Rows are points. To make a cloud, some directions were put in groups of two or more. Within a group, all points are equally far from the middle, so they leave a hole (a ring in 2 directions, a hollow ball in 3). The other directions are filled evenly. Then the cloud was stretched, turned, moved and blurred a little. How many holes are there, and how many directions does each take, smallest first?

Cloud (19 x 3)
[[  4  70 -12]
 [ -7   0  49]
 [-30  52  10]
 [-27  53 -13]
 [ 22  54  10]
 [-33  49   7]
 [ 30 -34  17]
 [-45 -32  21]
 [ 10 -38 -23]
 [ 34 -27 -14]
 [-40  30  24]
 [-34  34 -19]
 [-48 -16   6]
 [-48  17   4]
 [ 32 -16 -27]
 [-18  41  32]
 [ 46   4  -7]
 [ 24  25  29]
 [-35   9 -23]]
Holes: 1 (3)

Cloud (26 x 4)
[[  0  44 -28 -34]
 [ -9 -37   4 -20]
 [-34  -9  -4 -56]
 [ 29  -6  14 -12]
 [-26  -6 -62  10]
 [-18 -43  -3  -7]
 [ 14   0 -17  33]
 [-71  -5 -14  -8]
 [-32 -16 -15 -55]
 [ 30   4 -28  -1]
 [-52  34 -48 -35]
 [ -3 -11   4  34]
 [-25  26 -45 -52]
 [  4   4 -42  26]
 [-53 -33 -40   1]
 [-52  30 -54  -7]
 [ 24  22  13 -26]
 [-64   6  -8 -37]
 [ 26 -17   7  11]
 [-74  -9 -27  -5]
 [-26   4 -43 -56]
 [-37  -3 -31 -60]
 [-24 -31 -14 -42]
 [ 28  -8  -5  19]
 [ -5  47 -29 -32]
 [-12  26 -28  29]]
Holes: 2 (2, 2)

Cloud (54 x 6)
[[-31  33 -20 -19   1  12]
 [ 56  35 -14  11   0  25]
 [ 17  25 -50 -17 -44  11]
 [-43 -20  10   4  27  -6]
 [-12 -49   7 -27   9 -12]
 [ 34 -29  15  -6  25   1]
 [ 35  18 -29  11  62  29]
 [-11 -34 -31  38  52  31]
 [ -6   4 -21 -17 -17   2]
 [ 44  45 -44  17  21  49]
 [-36  44 -10 -25   3   9]
 [ 69  -6  19  -1  62  27]
 [ 43 -43  34  -2  23 -12]
 [ 10  28 -23  10 -27   0]
 [-27  21  54 -46 -11  34]
 [ 60  42 -13  11  19  18]
 [-14   8  -5  50  27  62]
 [ 29  -3  -5  16  42  51]
 [ 17  66  -6 -51 -37   1]
 [-51  -1 -24  -1 -54  22]
 [ 15   5  54 -45  -3  19]
 [  1  14  40  33 -42  38]
 [ 11  30 -24  18   8  59]
 [-13   6   5 -25  -4  11]
 [ 63  21  -7  -9  74  37]
 [-60 -21 -32  -2 -56   9]
 [ 41 -20  17 -27  13  28]
 [-12   9 -22  60  27  33]
 [ 13  27  -1  63 -37  44]
 [ 10  16  -1  27 -39   5]
 [-39   2 -27 -31  35  -8]
 [ 33  43 -14   5  32  40]
 [  1  41 -45  -4 -19   8]
 [  0 -19  41 -24 -50   4]
 [-10  -7   6  63 -49  15]
 [-18  -6  57  12 -50  29]
 [ 65 -20 -10   7  34  48]
 [-18  28 -45 -29  65  20]
 [ 35  24 -33 -60   2  37]
 [ 66  25 -10 -28 -27  -6]
 [-10 -38   5  38  35   3]
 [ 52  29   1 -28  24  -6]
 [-23 -13   0  10 -39   1]
 [-31  -8  22  17  41  -1]
 [ 47   5  23 -48  16   5]
 [ 25  -1  -2  32 -45 -21]
 [  3  12 -69 -46  -5 -13]
 [ 40   7 -34 -29   9  37]
 [-11 -31 -42 -40  49  20]
 [-25  10  12 -38  26 -20]
 [ -2  43 -19  56  47  39]
 [ 18  26 -67  -5  51  13]
 [-27 -20  -3  44 -20  14]
 [  2 -45  19 -13   4 -29]]
Holes: 0

Cloud (52 x 6)
[[-16 -12 -31   8 -11 -15]
 [  7  21  23 -28  40 -11]
 [ -2 -36 -50 -22   6  17]
 [ -9 -37 -11  20  35  66]
 [ 33  57 -46  47   0 -14]
 [-13  -1  -2  11   1  16]
 [ 19 -53 -29 -74   8  -3]
 [  2 -74   4  26   6  19]
 [ 27  12 -41   1  -1   3]
 [ 46  29 -20  21  18 -32]
 [-19  14 -36  11 -16  18]
 [  5   4 -14  -3  49 -24]
 [ 34 -26  29   0 -29  15]
 [ 17   5 -59  -3   4  12]
 [ 14   7  15  58  57  20]
 [-16   0 -29 -39  26  15]
 [  4  64 -30 -14 -31 -11]
 [-49   3 -25 -33 -23  36]
 [ 29   2 -19  59   8  19]
 [-20 -14   9 -14  23  25]
 [-10 -73   3  36  -4  35]
 [ 10 -27 -18  10  -9 -21]
 [ 27   8   8 -61 -46  -7]
 [-49 -24 -35 -21  12  28]
 [ 56 -39   5 -41  32  10]
 [ 48   7  16   3 -14 -32]
 [-26  33 -47  16 -31  27]
 [ 18 -11  -9  17  14   1]
 [ 59  -9  34  22  45 -39]
 [-41 -22  12 -47  26  17]
 [-48 -32   8  26  20  62]
 [ 15  -7 -21 -75 -42  13]
 [ -5 -33   4 -53 -54   0]
 [ 50 -19  -2  55  12 -14]
 [-43  31 -45 -11 -54   4]
 [-49  -4 -31 -42   9  48]
 [ 31 -32 -23  -4 -19 -12]
 [ 44  -6  23  -8  35  -1]
 [ 15 -30 -19 -34  31  82]
 [ 31  30  31  35  15  54]
 [ 40  -3 -18 -31  37 -21]
 [-48  -9 -18   1   9 -27]
 [ 51 -73  15   1  56  10]
 [  1 -35 -62  -8  41  46]
 [ 38  18  -9 -18   9   8]
 [ 11 -43 -24 -52 -44  23]
 [ -6 -63  41 -46   3  26]
 [-32 -22   7   6  34   9]
 [  9  12  21   1  36  -6]
 [ 12 -45 -22 -83  31  17]
 [ 32  -6  14  20   1  55]
 [ 16 -43 -27 -12  66  49]]
Holes: 0
